Every row gives one point. The ring and each string are closed loops that go straight from each point to the next, and from the last back to the first. Before rounding, they use only three directions, however many columns there are. Count how often each string passes through the ring. Passing back the other way cancels.

Ring (9 x 3):
[[ 0.11  0.55 -0.21]
 [-0.29  0.79 -0.03]
 [-0.51  0.75  0.18]
 [-0.45  0.44  0.46]
 [-0.10 -0.03  0.58]
 [ 0.18 -0.40  0.38]
 [ 0.32 -0.51  0.11]
 [ 0.40 -0.29 -0.24]
 [ 0.36  0.05 -0.29]]
String, 12 rows:
[[-0.42  1.14  0.37]
 [ 0.04  0.64  0.37]
 [-0.37  0.33 -0.05]
 [-0.82  0.55 -0.08]
 [-0.52  0.38  0.13]
 [-0.77  0.35  0.32]
 [-0.72  0.18  0.50]
 [-0.49  0.07  0.15]
 [-0.12  0.22  0.37]
 [-0.42  0.25  0.20]
 [-0.90  0.53  0.13]
 [-0.73  0.96  0.29]]
Times through: 1
String, 24 rows:
[[ 0.05 -0.11 -0.14]
 [ 0.07 -0.29 -0.43]
 [ 0.25 -0.39 -0.70]
 [-0.01  0.00 -0.24]
 [ 0.16  0.16  0.06]
 [ 0.43  0.25  0.01]
 [ 0.67  0.40 -0.23]
 [ 0.39  0.39 -0.57]
 [-0.02  0.22 -0.51]
 [-0.18  0.11 -0.31]
 [ 0.27  0.26  0.09]
 [ 0.67  0.30 -0.04]
 [ 0.66  0.11 -0.31]
 [ 0.28 -0.21 -0.67]
 [ 0.06 -0.20 -0.44]
 [-0.02  0.05 -0.04]
 [ 0.42  0.02  0.19]
 [ 0.57 -0.15  0.16]
 [ 0.02  0.03  0.02]
 [-0.12 -0.25 -0.25]
 [ 0.11 -0.77 -0.45]
 [ 0.57 -0.79 -0.19]
 [ 0.67 -0.34  0.14]
 [ 0.46 -0.04  0.20]]
Times through: 1

Ring (7 x 6):
[[ 1.09  0.45  0.10  0.36 -0.30  0.18]
 [ 0.97  0.79  0.15  0.57  0.16  0.37]
 [ 0.19  0.78  0.08  0.57  0.74  0.43]
 [-0.70  0.26 -0.22  0.24  0.80  0.16]
 [-0.90 -0.18 -0.24 -0.02  0.51 -0.02]
 [-0.27 -0.45  0.05 -0.17 -0.16 -0.07]
 [ 0.51 -0.18  0.13  0.00 -0.47 -0.01]]
String:
[[-0.58 -0.75  0.52 -0.30 -0.07  0.09]
 [-0.37 -0.75  0.30 -0.32 -0.31 -0.05]
 [-0.05 -0.53  0.56 -0.17 -0.25  0.14]
 [ 0.13 -0.09  0.39  0.08 -0.01  0.21]
 [ 0.14  0.10 -0.11  0.14  0.02  0.03]
 [ 0.36 -0.18 -0.35 -0.05 -0.51 -0.24]
 [ 0.59 -0.27 -0.14 -0.08 -0.71 -0.20]
 [ 0.60 -0.17 -0.24 -0.04 -0.65 -0.21]
 [ 0.41 -0.01 -0.23  0.06 -0.34 -0.11]
 [ 0.67 -0.23 -0.06 -0.05 -0.70 -0.15]
 [ 0.71 -0.37  0.32 -0.11 -0.76 -0.02]
 [ 0.52 -0.37  0.56 -0.08 -0.53  0.13]
 [ 0.23 -0.13  0.29  0.04 -0.16  0.13]
 [ 0.11  0.05 -0.06  0.12  0.01  0.05]
 [ 0.05 -0.01 -0.07  0.09  0.00  0.02]
 [-0.18 -0.31 -0.29 -0.11 -0.20 -0.20]
 [-0.66 -0.78 -0.18 -0.38 -0.26 -0.28]
 [-0.92 -0.84  0.06 -0.39 -0.05 -0.15]
 [-0.71 -0.51  0.43 -0.16  0.24  0.16]
 [-0.99 -0.58  0.09 -0.23  0.27 -0.01]
 [-0.80 -0.39  0.23 -0.11  0.36  0.12]
 [-0.20  0.00  0.20  0.12  0.29  0.20]
 [-0.27  0.01 -0.42  0.07  0.15 -0.11]
 [-0.99 -0.40 -0.65 -0.19  0.22 -0.32]
 [-1.25 -0.64 -0.35 -0.30  0.28 -0.23]
 [-1.15 -0.70  0.04 -0.30  0.27 -0.07]
 [-0.75 -0.54  0.39 -0.18  0.23  0.13]
 [-0.29 -0.22  0.29 -0.01  0.16  0.16]]
Times through: 3

Ring, 8 rows:
[[-0.11 -0.11 -0.07 -0.54 -0.18 -0.39 -0.03  0.06  0.28 -0.34 -0.18]
 [ 0.31  0.03  0.02 -0.13  0.21 -0.09  0.26 -0.49  0.21  0.28  0.47]
 [ 0.40  0.20 -0.01  0.26  0.31  0.12  0.31 -0.59  0.06  0.59  0.78]
 [ 0.12  0.39 -0.11  0.66  0.13  0.25  0.11 -0.20 -0.19  0.51  0.73]
 [-0.28  0.41 -0.08  0.62 -0.12  0.12 -0.12  0.35 -0.29 -0.06  0.26]
 [-0.60  0.28  0.02  0.27 -0.36 -0.15 -0.31  0.80 -0.24 -0.75 -0.33]
 [-0.67  0.06 -0.01 -0.25 -0.49 -0.41 -0.36  0.86 -0.02 -1.01 -0.67]
 [-0.45 -0.08 -0.09 -0.54 -0.42 -0.49 -0.24  0.53  0.19 -0.77 -0.55]]
String (21 x 11):
[[ 0.52  0.05  0.31 -0.05  0.48 -0.02  0.45 -0.74  0.20  0.26  0.63]
 [ 0.62  0.12  0.06  0.13  0.47  0.11  0.46 -0.90  0.17  0.74  0.93]
 [ 0.67  0.23 -0.15  0.38  0.45  0.27  0.45 -0.99  0.11  1.16  1.21]
 [ 0.24  0.25 -0.31  0.35  0.09  0.15  0.15 -0.42  0.02  0.76  0.77]
 [-0.06  0.20 -0.17  0.18 -0.08 -0.03 -0.01  0.01 -0.01  0.14  0.30]
 [-0.05  0.22 -0.16  0.23 -0.06  0.00 -0.01  0.00 -0.04  0.17  0.33]
 [ 0.01  0.28  0.16  0.37  0.13  0.06  0.10 -0.02 -0.13 -0.07  0.34]
 [ 0.20  0.49  0.08  0.89  0.30  0.36  0.21 -0.27 -0.29  0.49  0.86]
 [ 0.21  0.51 -0.25  0.94  0.19  0.42  0.15 -0.34 -0.27  0.91  1.04]
 [ 0.34  0.52 -0.03  0.98  0.36  0.46  0.27 -0.48 -0.28  0.84  1.11]
 [ 0.16  0.32  0.12  0.48  0.23  0.15  0.19 -0.23 -0.13  0.22  0.59]
 [ 0.05  0.23 -0.08  0.26  0.05  0.03  0.08 -0.13 -0.03  0.22  0.43]
 [ 0.26  0.22 -0.34  0.28  0.08  0.12  0.15 -0.45  0.06  0.79  0.77]
 [ 0.66  0.18  0.00  0.26  0.49  0.19  0.47 -0.95  0.14  0.91  1.06]
 [ 0.67  0.06  0.01 -0.01  0.46  0.06  0.48 -0.98  0.26  0.81  0.93]
 [ 0.20  0.04 -0.27 -0.14  0.01 -0.10  0.13 -0.38  0.22  0.46  0.46]
 [ 0.27 -0.03 -0.19 -0.30  0.07 -0.17  0.18 -0.47  0.30  0.40  0.42]
 [ 0.47 -0.15  0.10 -0.53  0.29 -0.25  0.37 -0.72  0.43  0.23  0.40]
 [ 0.22  0.00  0.31 -0.24  0.25 -0.19  0.26 -0.33  0.19 -0.21  0.20]
 [ 0.03  0.07 -0.06 -0.11 -0.01 -0.15  0.07 -0.11  0.13  0.01  0.20]
 [ 0.04  0.10  0.10 -0.02  0.07 -0.12  0.11 -0.10  0.07 -0.11  0.20]]
Times through: 0

Ring:
[[ 0.37 -0.18 -0.19 -0.24  0.63  0.39  0.49  0.51  0.42  0.07  0.12 -0.27
   0.31 -0.44]
 [ 0.28  0.20  0.31 -0.27  0.32  0.20 -0.04  0.21  0.46 -0.32 -0.09  0.43
  -0.48  0.11]
 [ 0.03  0.37  0.51 -0.13 -0.05 -0.01 -0.38 -0.02  0.34 -0.53 -0.22  0.75
  -0.77  0.44]
 [-0.36  0.47  0.46  0.21 -0.59 -0.20 -0.43 -0.06  0.12 -0.63 -0.21  0.69
  -0.47  0.53]
 [-0.56  0.21  0.12  0.42 -0.69 -0.23 -0.26  0.00 -0.11 -0.40 -0.14  0.26
   0.10  0.30]
 [-0.46 -0.32 -0.29  0.36 -0.24 -0.13 -0.11 -0.01 -0.27  0.02 -0.14 -0.21
   0.44 -0.04]
 [-0.05 -0.78 -0.62  0.06  0.53  0.15  0.20  0.14 -0.17  0.44 -0.07 -0.64
   0.65 -0.48]
 [ 0.22 -0.61 -0.54 -0.11  0.72  0.34  0.48  0.40  0.12  0.39  0.08 -0.65
   0.67 -0.62]]
String, 24 rows:
[[-0.25 -0.12 -0.01  0.15 -0.09 -0.07 -0.22 -0.03 -0.05 -0.14 -0.19  0.13
  -0.03  0.12]
 [-0.23  0.02 -0.07  0.21 -0.20  0.01  0.09  0.24  0.07 -0.18 -0.02 -0.04
   0.31 -0.05]
 [-0.50 -0.10 -0.26  0.45 -0.46 -0.10  0.10  0.20 -0.17 -0.09 -0.01 -0.26
   0.67 -0.10]
 [-0.53 -0.60 -0.55  0.43 -0.15 -0.12 -0.03 -0.01 -0.42  0.25 -0.12 -0.51
   0.75 -0.22]
 [-0.33 -0.52 -0.54  0.31  0.01  0.02  0.20  0.19 -0.23  0.24 -0.02 -0.57
   0.82 -0.36]
 [-0.22 -0.86 -0.76  0.22  0.36  0.10  0.27  0.17 -0.30  0.51 -0.03 -0.83
   0.95 -0.56]
 [ 0.00 -1.26 -0.93  0.00  0.90  0.21  0.21  0.04 -0.35  0.80 -0.12 -0.97
   0.83 -0.70]
 [ 0.14 -1.00 -0.59 -0.16  0.92  0.20  0.00 -0.05 -0.16  0.56 -0.20 -0.52
   0.27 -0.43]
 [ 0.09 -0.51 -0.35 -0.08  0.54  0.20  0.16  0.18  0.04  0.24 -0.06 -0.34
   0.31 -0.34]
 [ 0.04 -0.18 -0.23  0.02  0.23  0.20  0.32  0.37  0.17  0.03  0.06 -0.27
   0.43 -0.31]
 [ 0.17 -0.07 -0.32  0.01  0.28  0.36  0.74  0.71  0.36  0.04  0.27 -0.51
   0.81 -0.57]
 [ 0.22  0.05 -0.22 -0.03  0.26  0.38  0.75  0.76  0.44 -0.04  0.29 -0.41
   0.73 -0.53]
 [ 0.53  0.03 -0.14 -0.30  0.65  0.53  0.79  0.80  0.64 -0.01  0.28 -0.32
   0.46 -0.58]
 [ 0.55  0.02  0.07 -0.41  0.73  0.43  0.38  0.49  0.61 -0.10  0.08  0.05
  -0.11 -0.29]
 [ 0.39 -0.12  0.19 -0.41  0.69  0.24 -0.15  0.06  0.39 -0.11 -0.19  0.35
  -0.61  0.05]
 [ 0.02 -0.10  0.03 -0.06  0.20  0.08 -0.09  0.08  0.15 -0.12 -0.13  0.14
  -0.14  0.02]
 [-0.03  0.18  0.10  0.04 -0.06  0.10  0.11  0.30  0.27 -0.29  0.00  0.14
   0.06  0.00]
 [ 0.03  0.57  0.53 -0.07 -0.20  0.04 -0.15  0.19  0.45 -0.63 -0.09  0.69
  -0.55  0.36]
 [-0.03  0.66  0.87 -0.15 -0.28 -0.13 -0.73 -0.22  0.39 -0.83 -0.36  1.24
  -1.31  0.82]
 [-0.19  0.52  0.81 -0.06 -0.35 -0.24 -0.92 -0.40  0.20 -0.76 -0.46  1.24
  -1.34  0.91]
 [-0.22  0.20  0.41  0.04 -0.23 -0.17 -0.60 -0.24  0.07 -0.46 -0.33  0.71
  -0.71  0.53]
 [-0.22  0.13  0.17  0.13 -0.22 -0.07 -0.22  0.03  0.08 -0.32 -0.16  0.32
  -0.17  0.23]
 [-0.31  0.29  0.12  0.27 -0.47 -0.06  0.01  0.23  0.12 -0.39 -0.02  0.19
   0.17  0.13]
 [-0.19  0.06  0.00  0.16 -0.17  0.01  0.02  0.19  0.09 -0.22 -0.05  0.07
   0.16  0.02]]
Times through: 3

Ring:
[[-0.19 -0.69 -0.04  0.08  0.06  0.06 -0.29 -0.31 -0.32  0.17 -0.16 -0.30
   0.07  0.52]
 [-0.51 -0.30  0.05  0.05 -0.03 -0.14  0.00 -0.26 -0.05  0.07  0.12 -0.29
   0.35  0.18]
 [-0.80  0.28  0.07  0.02 -0.23 -0.39  0.48 -0.09  0.18 -0.03  0.43 -0.17
   0.52 -0.27]
 [-0.83  0.53  0.01  0.01 -0.33 -0.46  0.73  0.07  0.18 -0.04  0.52 -0.03
   0.40 -0.44]
 [-0.68  0.45 -0.13  0.03 -0.27 -0.36  0.72  0.19  0.02  0.00  0.42  0.13
   0.09 -0.37]
 [-0.38  0.05 -0.29  0.06 -0.07 -0.12  0.44  0.23 -0.27  0.09  0.16  0.24
  -0.33 -0.06]
 [-0.01 -0.48 -0.39  0.09  0.12  0.15  0.03  0.16 -0.58  0.20 -0.18  0.23
  -0.67  0.37]
 [ 0.20 -0.80 -0.39  0.11  0.16  0.27 -0.23  0.04 -0.74  0.27 -0.39  0.13
  -0.75  0.64]
 [ 0.27 -0.99 -0.30  0.12  0.13  0.30 -0.41 -0.13 -0.76  0.30 -0.48 -0.05
  -0.62  0.81]
 [ 0.14 -0.96 -0.18  0.11  0.10  0.22 -0.44 -0.25 -0.62  0.27 -0.41 -0.21
  -0.33  0.78]]
String:
[[-0.36 -0.87  0.06  0.07  0.28  0.10 -0.51 -0.47 -0.16  0.12 -0.11 -0.42
   0.32  0.56]
 [-0.56 -0.07  0.16  0.04 -0.30 -0.31  0.17 -0.33  0.03  0.06  0.19 -0.43
   0.59  0.08]
 [-0.52  0.22  0.08  0.03 -0.49 -0.40  0.48 -0.14 -0.03  0.06  0.25 -0.27
   0.41 -0.09]
 [-1.09  0.52  0.18 -0.01 -0.27 -0.54  0.62 -0.13  0.44 -0.11  0.65 -0.24
   0.85 -0.50]
 [-1.00  0.44  0.04  0.01 -0.12 -0.42  0.60  0.01  0.33 -0.09  0.59 -0.05
   0.55 -0.47]
 [-0.71  0.18 -0.08  0.03 -0.07 -0.26  0.44  0.05  0.06  0.00  0.36  0.02
   0.20 -0.22]
 [-0.55  0.38 -0.05  0.03 -0.43 -0.40  0.65  0.06 -0.05  0.04  0.32 -0.04
   0.19 -0.23]
 [-0.62  0.72 -0.02  0.02 -0.68 -0.57  0.95  0.13  0.01  0.02  0.44 -0.04
   0.27 -0.43]
 [-0.95  0.90 -0.08  0.00 -0.41 -0.57  1.08  0.30  0.24 -0.09  0.69  0.19
   0.28 -0.73]
 [-0.89  0.42 -0.16  0.02  0.02 -0.30  0.65  0.24  0.16 -0.07  0.54  0.24
   0.11 -0.47]
 [-0.55 -0.01 -0.15  0.05  0.00 -0.15  0.32  0.06 -0.09  0.04  0.23  0.06
   0.01 -0.07]
 [-0.56  0.57  0.01  0.02 -0.65 -0.52  0.82  0.05 -0.02  0.04  0.37 -0.11
   0.30 -0.32]
 [-0.99  0.87  0.11 -0.01 -0.57 -0.67  0.99  0.07  0.33 -0.09  0.69 -0.10
   0.65 -0.66]
 [-1.19  0.45  0.11 -0.01 -0.02 -0.44  0.56 -0.06  0.49 -0.14  0.70 -0.10
   0.75 -0.54]
 [-0.62 -0.20 -0.05  0.05  0.12 -0.11  0.09 -0.11  0.00  0.03  0.21 -0.09
   0.22  0.03]
 [-0.43 -0.13 -0.03  0.05 -0.17 -0.19  0.20 -0.13 -0.14  0.09  0.12 -0.17
   0.18  0.10]
 [-0.36 -0.13  0.06  0.05 -0.34 -0.25  0.18 -0.24 -0.15  0.11  0.07 -0.33
   0.32  0.17]
 [-0.22 -0.91  0.01  0.08  0.21  0.13 -0.51 -0.44 -0.28  0.16 -0.20 -0.39
   0.17  0.64]
 [-0.06 -1.17 -0.11  0.10  0.41  0.31 -0.69 -0.38 -0.45  0.21 -0.35 -0.27
  -0.13  0.81]
 [-0.08 -0.85 -0.16  0.09  0.24  0.20 -0.39 -0.22 -0.44  0.20 -0.25 -0.15
  -0.21  0.61]
 [-0.14 -0.33 -0.11  0.07 -0.21 -0.08  0.08 -0.12 -0.38  0.17 -0.09 -0.16
  -0.08  0.33]
 [ 0.09 -0.63 -0.08  0.09 -0.23  0.02 -0.16 -0.26 -0.55  0.25 -0.31 -0.30
  -0.13  0.62]
 [ 0.28 -1.56 -0.16  0.13  0.45  0.48 -0.98 -0.47 -0.72  0.31 -0.64 -0.34
  -0.36  1.17]
 [-0.05 -1.17 -0.17  0.10  0.48  0.35 -0.68 -0.31 -0.47  0.21 -0.35 -0.18
  -0.24  0.79]
 [-0.18 -0.99 -0.11  0.09  0.39  0.24 -0.55 -0.31 -0.36  0.17 -0.23 -0.21
  -0.08  0.65]]
Times through: 4
